Every row gives one point. Each copy is the shape, with its points in the same order, turned, moved and blurred by noise. Is it also mirrored, or only turned?

Shape (7 x 3):
[[-28  12 -46]
 [  5  15  13]
 [-18  33 -35]
 [ 62 -31  19]
 [-20 -12 -30]
 [ 24 -34  24]
 [  0  -4  -6]]
Copy 1:
[[-14 -37 -37]
 [-26  -4  19]
 [-44 -28 -29]
 [ 10 -15  72]
 [  4 -10 -27]
 [ 21  10  47]
 [-12 -10   1]]
Copy 1 is: mirrored
Copy 2:
[[ 26  49 -11]
 [-23   8   6]
 [  2  55 -11]
 [-16 -23  70]
 [ 30  23  -1]
 [ -3 -30  35]
 [  4  11  10]]
Copy 2 is: only turned
Copy 3:
[[-43   9  -7]
 [ 10 -29  19]
 [-45 -13   6]
 [ 54  10  60]
 [-16  16 -11]
 [ 53   9  20]
 [  6  -1  10]]
Copy 3 is: only turned

Shape (9 x 3):
[[-27  -1  -9]
 [-12  -7  38]
 [ 20  13 -31]
 [-26  38  31]
 [ 12  29 -12]
 [  2  15  44]
 [ 23  19 -39]
 [-17 -60   8]
 [ 35   3  18]]
Copy 1:
[[ 18 -30  -5]
 [ 26   0 -45]
 [-24  -6  17]
 [ 52  15  -6]
 [ -2   8  14]
 [ 26  24 -34]
 [-28  -5  27]
 [ -6 -51 -59]
 [-17  24 -27]]
Copy 1 is: only turned
Copy 2, 9 rows:
[[-15  27 -24]
 [-10  40  20]
 [ -3 -22 -29]
 [-56  21   9]
 [-27 -18 -11]
 [-21  17  31]
 [ -4 -31 -33]
 [ 31  57 -15]
 [ 14 -13  26]]
Copy 2 is: mirrored
Copy 3, 9 rows:
[[-28   7  12]
 [-55   2 -36]
 [ 15  -2  -8]
 [-41  48 -26]
 [ 11  21 -15]
 [-40  18 -52]
 [ 32   1  -3]
 [-60 -47  -1]
 [-10  -9 -55]]
Copy 3 is: mirrored

Shape (9 x 4):
[[ 40 -20 -16   8]
 [ 11 -59   5  -6]
 [ -5   3 -16  45]
 [ 16  32 -26  12]
 [ 27 -11  18  25]
 [-15  26 -26  -2]
 [-29  39 -22 -29]
 [ 14 -45  -2   1]
 [-40  48 -61 -17]]
Copy 1, 9 rows:
[[  4 -15 -28  14]
 [ 33  17 -32 -19]
 [-32  19   9  18]
 [-23 -28  23  24]
 [ 14  14  -8  33]
 [-18 -17  42  -3]
 [ -5 -29  67 -16]
 [ 20  11 -25 -10]
 [-44 -38  68 -29]]
Copy 1 is: mirrored
Copy 2:
[[ 12  42   2  25]
 [-40  47  -3  26]
 [  5   0  44  -1]
 [ 32 -15  11  17]
 [  6  31   9 -12]
 [  9 -35  12  14]
 [ -1 -59 -17  22]
 [-23  38   6  17]
 [  7 -75  12  44]]
Copy 2 is: mirrored

Shape, 7 rows:
[[-42  27  16 -32]
 [-17  -3  32  36]
 [-11  13  24  -9]
 [-49 -18  -1  25]
 [ -5 -25 -34  23]
 [ 17  -1  28 -35]
 [ 36  17 -54 -31]]
Copy 1:
[[ -4 -23  11 -52]
 [ 34  31  -5  -8]
 [ -2   2 -11 -28]
 [ 39   1  32   0]
 [  0   6  27  40]
 [-19 -16 -43 -12]
 [-76 -13   7  20]]
Copy 1 is: only turned
Copy 2:
[[ 50 -31  27 -10]
 [-13 -40  29  32]
 [ 15 -23  11  -9]
 [ 13 -24  55  37]
 [-10  25  39  36]
 [  2  -7   4 -37]
 [ 19  66  -1  -5]]
Copy 2 is: only turned
